Every row gives one point. To make a cloud, some directions were put in groups of two or more. Within a group, all points are equally far from the middle, so they leave a hole (a ring in 2 directions, a hollow ball in 3). The other directions are filled evenly. Then the cloud was stretched, turned, moved and blurred a little. Count the holes, and give their numbers of directions, smallest first.

Cloud (20 x 3)
[[ 0.66 -0.24 -0.07]
 [ 0.30 -0.10  0.44]
 [ 0.44  0.22  0.75]
 [ 0.52  0.15 -0.13]
 [ 0.38 -0.24 -0.20]
 [ 0.22  0.12  0.00]
 [ 0.67  0.00 -0.19]
 [-0.22 -0.04 -0.05]
 [ 0.69 -0.04  0.28]
 [ 0.13 -0.08 -0.71]
 [ 0.50  0.12  0.27]
 [ 0.70  0.11 -0.20]
 [ 0.64  0.17  0.77]
 [ 0.25  0.32  0.44]
 [ 0.13 -0.59 -0.03]
 [-0.23  0.36 -0.13]
 [ 0.11  0.10 -0.17]
 [ 0.40  0.40 -0.15]
 [ 0.08 -0.06  0.03]
 [ 0.13 -0.39 -0.57]]
Holes: 0

Cloud (32 x 4)
[[-0.40  0.37  0.00 -0.52]
 [-0.25 -0.18  0.13 -0.28]
 [-0.36  0.03 -0.21  0.42]
 [ 0.32  0.27 -0.77  0.24]
 [-0.21 -0.17 -0.29  0.40]
 [ 0.41 -0.30 -0.51 -0.08]
 [ 0.43  0.05 -0.54 -0.35]
 [-0.30  0.38 -0.62 -0.07]
 [ 0.80  0.01 -0.39  0.51]
 [-0.36  0.29  0.33 -0.19]
 [ 0.28 -0.34 -0.17 -0.21]
 [ 0.12 -0.36 -0.32 -0.07]
 [-0.08 -0.31 -0.37  0.15]
 [ 0.04 -0.13 -0.01  0.58]
 [-0.24 -0.11 -0.24  0.45]
 [ 0.34 -0.33 -0.56  0.34]
 [-0.22  0.45  0.20 -0.06]
 [ 0.80 -0.05 -0.33  0.53]
 [ 0.35  0.46 -0.10  0.03]
 [-0.23  0.44  0.16  0.11]
 [-0.41  0.16 -0.20  0.40]
 [ 0.79  0.14 -0.27  0.36]
 [-0.54  0.21  0.10 -0.46]
 [ 0.50 -0.25  0.13 -0.04]
 [-0.23  0.37 -0.65 -0.12]
 [ 0.29  0.15 -0.70 -0.27]
 [-0.31  0.29  0.33  0.01]
 [ 0.42  0.03 -0.75 -0.13]
 [-0.15  0.36 -0.41 -0.50]
 [ 0.42  0.26 -0.73  0.33]
 [ 0.34  0.30 -0.21 -0.42]
 [-0.42  0.03 -0.26  0.35]]
Holes: 2 (2, 2)

Cloud (52 x 6)
[[-0.23 -0.65  0.15 -0.04 -0.36 -0.40]
 [-0.21  0.21 -0.71 -0.16 -0.54  0.33]
 [-0.38 -0.40  0.10 -0.22 -0.33 -0.24]
 [-0.24  0.03  0.52 -0.01 -0.39  0.76]
 [-0.41  0.12  0.22 -0.11 -0.14  0.30]
 [-0.14  0.35 -0.34  0.42  0.42  0.27]
 [-0.01 -0.23  0.61 -0.56 -0.15 -0.06]
 [-0.02 -0.48 -0.36  0.18  0.22  0.14]
 [-0.25 -0.03  0.42 -0.32 -0.08  0.68]
 [-0.14  0.67  0.11 -0.09 -0.03  0.37]
 [-0.13  0.11  0.77  0.03 -0.03  0.53]
 [-0.13  0.22  0.62  0.25  0.07 -0.02]
 [-0.30  0.58 -0.41  0.25  0.14  0.55]
 [-0.05 -0.46  0.65  0.07  0.02 -0.64]
 [-0.21 -0.42  0.37  0.24  0.37  0.17]
 [-0.35 -0.27  0.37  0.04 -0.38 -0.34]
 [-0.17 -0.20 -0.07  0.43 -0.10 -0.31]
 [-0.01 -0.06  0.28 -0.22 -0.02  0.00]
 [-0.42  0.44 -0.27  0.39 -0.49  0.45]
 [ 0.10 -0.75  0.11 -0.06  0.24 -0.08]
 [ 0.25  0.63 -0.03  0.21 -0.15  0.38]
 [-0.02  0.13 -0.10  0.30  0.29 -0.66]
 [-0.33  0.25  0.84 -0.13 -0.25  0.14]
 [-0.06  0.26  0.10 -0.31 -0.11  0.00]
 [-0.37 -0.46 -0.09  0.20 -0.07  0.63]
 [-0.38  0.70 -0.43 -0.21 -0.45 -0.45]
 [-0.14 -0.60  0.23 -0.10 -0.33 -0.18]
 [-0.37  0.46 -0.20 -0.24 -0.33  0.51]
 [-0.06  0.22  0.30  0.01  0.22  0.78]
 [ 0.09 -0.14  1.01  0.28 -0.53  0.26]
 [-0.24  0.61 -0.42 -0.46 -0.20  0.00]
 [-0.23  0.72 -0.37 -0.32 -0.78 -0.07]
 [ 0.45  0.25  0.08  0.23 -0.32  0.70]
 [-0.06  0.08  0.21  0.17 -0.31  1.09]
 [-0.10  0.68  0.03  0.07 -0.10  0.90]
 [ 0.16  0.24 -0.47 -0.24 -0.62  0.58]
 [-0.14  0.03 -0.37 -0.43 -0.05  0.63]
 [ 0.41  0.21 -0.02 -0.06 -0.56 -0.59]
 [-0.13 -0.18  0.50  0.14 -0.09 -0.03]
 [-0.32  0.25 -0.83  0.00 -0.33 -0.25]
 [-0.42  0.58  0.18 -0.01  0.05  0.06]
 [-0.27 -0.14 -0.76  0.23 -0.41  0.11]
 [ 0.19  0.34 -0.27 -0.01 -0.07  0.27]
 [-0.33 -0.30 -0.14 -0.33 -0.34  0.16]
 [-0.40  0.07 -0.24 -0.28 -0.10 -0.04]
 [-0.09 -0.05 -0.21  0.32  0.08 -0.55]
 [ 0.17 -0.32  0.23 -0.06 -0.02 -0.93]
 [ 0.26 -0.05  0.65  0.48  0.05 -0.29]
 [ 0.04 -0.10  0.24 -0.36  0.13 -0.05]
 [ 0.36  0.18  0.33 -0.45 -0.44  0.02]
 [ 0.17  0.40  0.50  0.32  0.36 -0.15]
 [-0.17  0.00  0.13 -0.25 -0.77 -0.56]]
Holes: 0

Cloud (82 x 8)
[[-0.03 -0.07 -0.07 -0.11 -0.85 -0.13  0.05 -0.22]
 [-0.12  0.35  0.00 -0.06  0.22 -0.33 -0.09  0.35]
 [-0.44  0.16  1.00 -0.08 -0.25 -0.16 -0.43  0.43]
 [ 0.00  0.66 -0.58 -0.13  0.26  0.17 -0.42 -0.41]
 [-0.03  0.39 -0.45  0.18 -0.31 -0.21 -0.32  0.30]
 [-0.19  0.26 -0.14  0.18  0.41 -0.22 -0.03 -0.29]
 [-0.20  0.34  0.37  0.18 -0.12 -0.08 -0.78 -0.20]
 [ 0.40  0.09 -0.92 -0.36 -0.02  0.08  0.03 -0.55]
 [-0.05 -0.42  0.56 -0.34 -0.02 -0.45  0.15  0.80]
 [-0.18  0.50  0.00  0.16  0.29 -0.26  0.00  0.19]
 [ 0.08  0.18 -0.47  0.27  0.20  0.19 -0.79  0.06]
 [ 0.29  0.51  0.02  0.08 -0.19  0.29 -0.15  0.42]
 [ 0.20  0.67 -0.19  0.35  0.09 -0.12 -0.59 -0.38]
 [-0.18 -0.27  0.54 -0.47  0.52 -0.06  0.13 -0.05]
 [-0.38  0.33 -0.16 -0.11  0.31  0.61  0.42 -0.40]
 [ 0.41 -0.20  0.27  0.13 -0.33  0.79  0.85 -0.13]
 [-0.31  0.15  0.32  0.30 -0.43 -0.05 -0.22 -0.04]
 [ 0.14  0.37 -0.65  0.06 -0.73  0.34 -0.32  0.19]
 [-0.41  0.21  0.21 -0.13 -0.50  0.00 -0.90  0.21]
 [-0.06  0.51 -0.30  0.21 -0.15  0.16  0.22  0.30]
 [-0.02 -0.30  0.21  0.04 -0.52  0.25  0.90  0.30]
 [ 0.99 -0.27 -0.39 -0.03  0.02 -0.03  0.07  0.13]
 [ 0.04 -0.43 -0.04 -0.21 -0.63  0.66  0.55  0.01]
 [-0.33 -0.27 -0.22 -0.44 -0.44 -0.05 -0.15  0.08]
 [ 0.26 -0.54 -0.21 -0.32 -0.11  0.44  0.26  0.50]
 [-0.32  0.30  0.26 -0.44 -0.46 -0.14 -0.27  0.70]
 [-0.22  0.20  0.17  0.02  0.36 -0.58 -0.18 -0.68]
 [ 0.00  0.00  0.61  0.16 -0.48 -0.25 -0.79  0.36]
 [ 0.28 -0.05 -0.06  0.08 -0.73  0.78  0.44 -0.19]
 [-0.55  0.02  0.39 -0.59 -0.05  0.00  0.37 -0.37]
 [-0.08 -0.02  0.05 -0.27 -0.44  0.20 -0.07  0.06]
 [ 0.08 -0.07  0.29 -0.16 -0.74 -0.07 -0.66  0.50]
 [ 0.24  0.58  0.51  0.36 -0.21 -0.04 -0.47 -0.23]
 [ 0.20  0.41  0.28 -0.17  0.24 -0.14 -0.62  0.03]
 [ 0.12  0.03  0.01  0.17 -0.51  0.68  0.37  0.08]
 [ 0.13 -0.08  0.32  0.17  0.45  0.22  0.36  0.15]
 [-0.09 -0.23 -0.45 -0.10 -0.63  0.00  0.19 -0.15]
 [ 0.06 -0.29  0.15  0.31 -0.34  0.40  0.14 -0.81]
 [ 0.41 -0.13  0.52  0.14  0.31  0.01  0.19  0.25]
 [-0.40 -0.49  0.40 -0.26 -0.21  0.30  0.14  0.48]
 [ 0.21  0.38  0.21  0.09  0.34 -0.33 -0.67 -0.11]
 [ 0.47 -0.41 -0.10  0.11 -0.60  0.30 -0.23  0.56]
 [ 0.45  0.04 -0.01  0.66 -0.38  0.14 -0.09 -0.08]
 [-0.32 -0.19  0.61 -0.05 -0.31 -0.10  0.20  0.21]
 [ 0.42  0.19 -0.36  0.52 -0.37 -0.07 -0.26 -0.02]
 [ 0.05  0.28 -0.09  0.32 -0.34  0.29 -0.25 -0.05]
 [-0.12 -0.36  0.11 -0.28  0.07 -0.56 -0.37 -0.20]
 [-0.36  0.07  0.45  0.04  0.67 -0.16  0.70 -0.25]
 [ 0.27 -0.36  0.53  0.06  0.38  0.06  0.14  0.29]
 [-0.44 -0.21  0.26 -0.02 -0.44 -0.36  0.24  0.37]
 [-0.23  0.37 -0.21 -0.36  0.20 -0.25 -0.39  0.21]
 [ 0.39  0.28  0.20  0.30  0.19  0.18 -0.48  0.32]
 [ 0.24  0.25  0.15 -0.11  0.46  0.22 -0.64 -0.05]
 [-0.70  0.63  0.72  0.33 -0.54 -0.22 -0.05 -0.04]
 [ 0.10  0.14  0.28  0.18  0.07 -0.04 -0.66  0.63]
 [ 0.20  0.17 -0.31  0.25  0.31  0.21  0.00 -0.57]
 [-0.08  0.22  0.03  0.35  0.05  0.28 -0.61 -0.17]
 [-0.42  0.43  0.12 -0.30 -0.52 -0.21 -0.48  0.24]
 [ 0.44  0.34 -0.09  0.11 -0.11  0.52 -0.06 -0.49]
 [-0.16  0.45  0.53  0.17  0.17  0.27  0.05  0.48]
 [-0.45 -0.19  0.39 -0.24  0.24  0.21 -0.14 -0.16]
 [-0.13  0.24  0.50 -0.16  0.19 -0.68 -0.67  0.55]
 [ 0.33  0.47  0.28  0.40  0.31 -0.33 -0.53 -0.69]
 [-0.29 -0.41 -0.34 -0.50 -0.09  0.22 -0.20  0.22]
 [-0.17 -0.22  0.20  0.01 -0.56  0.10  0.03 -0.61]
 [-0.19  0.43  0.28 -0.11  0.70  0.02 -0.24  0.33]
 [-0.27  0.11  0.67 -0.45  0.12 -0.20  0.08  0.29]
 [ 0.11  0.70 -0.28  0.44  0.58  0.10 -0.34 -0.56]
 [ 0.36  0.06  0.12  0.54 -0.51  0.07 -0.11 -0.14]
 [ 0.13  0.00 -0.30 -0.14 -0.53 -0.06 -1.17  0.33]
 [-0.38  0.25 -0.41 -0.72  0.22 -0.16 -0.28  0.43]
 [ 0.24 -0.01 -0.37 -0.47  0.41  0.04 -0.53  0.09]
 [ 0.05  0.02  0.03  0.02 -0.41  0.93 -0.08  0.20]
 [ 0.49  0.07 -0.34  0.18 -0.64  0.80  0.19 -0.01]
 [ 0.11 -0.53  0.05 -0.50 -0.76  0.30 -0.33 -0.06]
 [ 0.23  0.09 -0.24  0.02 -0.24  0.90 -0.36 -0.32]
 [ 0.13  0.24 -0.25 -0.20 -0.39  0.50 -0.41  0.56]
 [ 0.80  0.09 -0.11  0.43 -0.04  0.41  0.18 -0.37]
 [-0.56  0.33  0.00  0.01 -0.77  0.49  0.13  0.13]
 [-0.18  0.26 -0.51 -0.19 -0.31  0.43  0.02  0.30]
 [ 0.45  0.13  0.34  0.12 -0.28  0.02  0.47 -0.36]
 [ 0.09  0.18  0.13 -0.05 -0.48  0.10 -0.20 -0.57]]
Holes: 0

Cloud (82 x 8)
[[-0.36  0.08 -0.44  0.14 -0.60 -0.03 -0.41  0.57]
 [ 0.71  0.28 -0.40 -0.05 -0.39 -0.38 -0.41  0.56]
 [-0.11 -0.07  0.73 -0.16  0.22  0.09  0.33 -0.44]
 [ 0.26 -0.34  0.76 -0.38  0.28 -0.15  0.03 -0.15]
 [ 0.08  0.26  0.29  0.31 -0.34  0.02  0.25 -0.38]
 [ 0.07  0.13  0.08 -0.16 -0.64 -0.42  0.05  0.13]
 [ 0.10 -0.17  0.27  0.15 -0.73 -0.05 -0.14  0.33]
 [-0.19  0.60  0.38 -0.78 -0.13 -0.09  0.15 -0.37]
 [-0.32  0.28  0.31 -0.74  0.40 -0.24  0.40 -0.14]
 [ 0.48  0.30  0.06  0.05  0.09  0.27 -0.37  0.50]
 [ 0.63  0.20 -0.08  0.28 -0.34 -0.25 -0.16  0.44]
 [ 0.15 -0.25  0.37 -0.10  0.17  0.48  0.13  0.80]
 [-0.61 -0.01  0.15 -0.43  0.37  0.30  0.73 -0.16]
 [ 0.54 -0.03  0.27  0.24 -0.41  0.27 -0.01  0.56]
 [-0.59  0.30 -0.04 -0.43  0.49 -0.39  0.52 -0.16]
 [-0.07  0.31  0.30  0.33  0.25 -0.39 -0.14 -0.36]
 [ 0.02 -0.14  0.04 -0.10  0.23 -0.11 -0.61 -0.09]
 [-0.19  0.09  0.07 -0.25 -0.35  0.13 -0.54 -0.61]
 [ 0.02 -0.14  0.21  0.12  0.42  0.00  0.07 -0.01]
 [-0.09  0.52  0.16 -0.70 -0.24 -0.45  0.18 -0.31]
 [-0.14  0.51 -0.02  0.44  0.02  0.19  0.31  0.64]
 [-0.15  0.13  0.20 -0.05 -0.13 -0.31  0.29 -0.34]
 [ 0.36  0.45 -0.19 -0.11  0.00 -0.35 -0.77  0.42]
 [-0.30 -0.01  0.38 -0.43  0.19  0.21  0.11 -0.02]
 [-0.77  0.11 -0.01  0.41 -0.17  0.12 -0.07  0.31]
 [ 0.52  0.59  0.29 -0.85  0.37  0.11  0.51  0.01]
 [ 0.25 -0.16  0.28  0.37 -0.50 -0.09 -0.58  0.47]
 [-0.22  0.52  0.71 -0.19  0.26  0.36  0.13 -0.50]
 [ 0.98  0.21  0.49 -0.20  0.79  0.04  0.28 -0.35]
 [ 0.49 -0.26  0.02 -0.07 -0.07 -0.45  0.06  0.83]
 [-0.67 -0.06 -0.13 -0.70  0.50  0.28  0.13 -0.47]
 [ 0.45  0.37  0.07 -0.07 -0.07 -0.64 -0.06 -0.19]
 [-0.20  0.17  0.03 -0.78 -0.63 -0.29 -0.07 -0.32]
 [-0.37  0.13  0.37  0.23 -0.62 -0.42 -0.12  0.29]
 [ 0.21  0.55  0.33 -0.29 -0.35 -0.18  0.12  0.19]
 [-0.76 -0.08 -0.15 -0.07  0.04  0.34  0.46 -0.04]
 [ 0.29  0.00  0.22 -0.02  0.19 -0.11 -0.79 -0.33]
 [ 0.63 -0.34  0.57  0.49 -0.02 -0.26  0.03  0.85]
 [ 0.27  0.23 -0.01 -0.24  0.22 -0.49 -0.29  0.01]
 [-0.41  0.34  0.00  0.10  0.21  0.02  0.22  0.30]
 [ 0.33  0.36 -0.07 -0.10  0.32 -0.12 -0.86  0.23]
 [-0.36 -0.46  0.41  0.27  0.40 -0.16 -0.22 -0.31]
 [ 0.46  0.30 -0.06 -0.46 -0.19  0.15 -0.45  0.05]
 [-0.34  0.10 -0.12 -0.47  0.32 -0.28  0.57  0.52]
 [-0.18 -0.03 -0.06  0.17  0.27  0.07 -0.14  0.80]
 [ 0.26 -0.59 -0.26 -0.10 -0.35 -0.08 -0.03 -0.20]
 [ 0.19  0.34  0.15  0.39 -0.19  0.31  0.20  0.82]
 [ 0.72 -0.17  0.21 -0.03  0.13 -0.19  0.19 -0.01]
 [-0.08 -0.38  0.64 -0.08  0.39  0.37  0.17 -0.11]
 [-0.05  0.20  0.14 -0.03 -0.25 -0.01  0.51  0.63]
 [-0.54  0.27 -0.08  0.21  0.31  0.37  0.27 -0.14]
 [-0.29  0.19  0.30 -0.89 -0.38 -0.29  0.43 -0.07]
 [ 0.17  0.11  0.31  0.10 -0.53  0.01  0.13  0.50]
 [ 0.28 -0.22  0.44 -0.08 -0.20 -0.05  0.29  0.77]
 [-0.01  0.41 -0.16 -0.28  0.12 -0.62 -0.25 -0.07]
 [-0.77  0.29 -0.04 -0.34  0.34  0.01 -0.13 -0.07]
 [-0.34 -0.08 -0.08 -0.06  0.48 -0.37 -0.38 -0.43]
 [-0.18  0.49  0.35 -0.74  0.02 -0.37  0.46 -0.32]
 [ 0.28  0.30  0.18  0.07  0.15 -0.27 -0.57  0.73]
 [-0.21 -0.39 -0.02  0.37 -0.43  0.21 -0.11  0.29]
 [ 0.10  0.06  0.38  0.29  0.47  0.61  0.04  0.60]
 [-0.10 -0.05  0.30 -0.52 -0.56 -0.01  0.26 -0.01]
 [ 0.45  0.03 -0.16 -0.28  0.02  0.14 -0.43  0.18]
 [-0.51  0.14  0.50 -0.02 -0.11  0.28  0.22  0.69]
 [ 0.21 -0.04  0.53 -0.16  0.75  0.64  0.23  0.16]
 [-0.07 -0.09 -0.04  0.34  0.00  0.04 -0.37  0.41]
 [-0.49  0.15 -0.33  0.62 -0.30  0.37 -0.21  0.03]
 [-0.30 -0.20 -0.01  1.05 -0.16  0.47  0.27  0.85]
 [ 0.27 -0.14 -0.24  0.09 -0.15 -0.11 -0.02  0.11]
 [ 0.33 -0.43 -0.06  0.88 -0.12  0.54 -0.31  0.75]
 [ 0.56 -0.47 -0.10  0.03 -0.28  0.49 -0.47  0.22]
 [ 0.00 -0.53 -0.18  0.30  0.08 -0.03 -0.57  0.02]
 [ 0.91 -0.08 -0.16 -0.02 -0.21 -0.36 -0.30  0.17]
 [ 0.53  0.54  0.10 -0.37 -0.16 -0.38  0.31  0.18]
 [ 0.02  0.32 -0.45 -0.02 -0.37  0.42 -0.27  0.02]
 [ 0.55  0.31  0.58  0.17  0.67  0.43 -0.25 -0.05]
 [ 0.31  0.06  0.24  0.55 -0.09  0.69  0.06  0.53]
 [-0.29  0.43  0.26  0.18 -0.31 -0.10 -0.06  0.25]
 [-0.13  0.01  0.11 -0.28 -0.18  0.22 -0.20  0.77]
 [-0.10  0.62  0.46 -0.85  0.12 -0.35  0.02 -0.46]
 [-0.74 -0.28 -0.60  0.17 -0.16  0.05  0.14 -0.19]
 [-0.03 -0.04  0.30  0.07  0.01  0.08 -0.16  0.71]]
Holes: 0
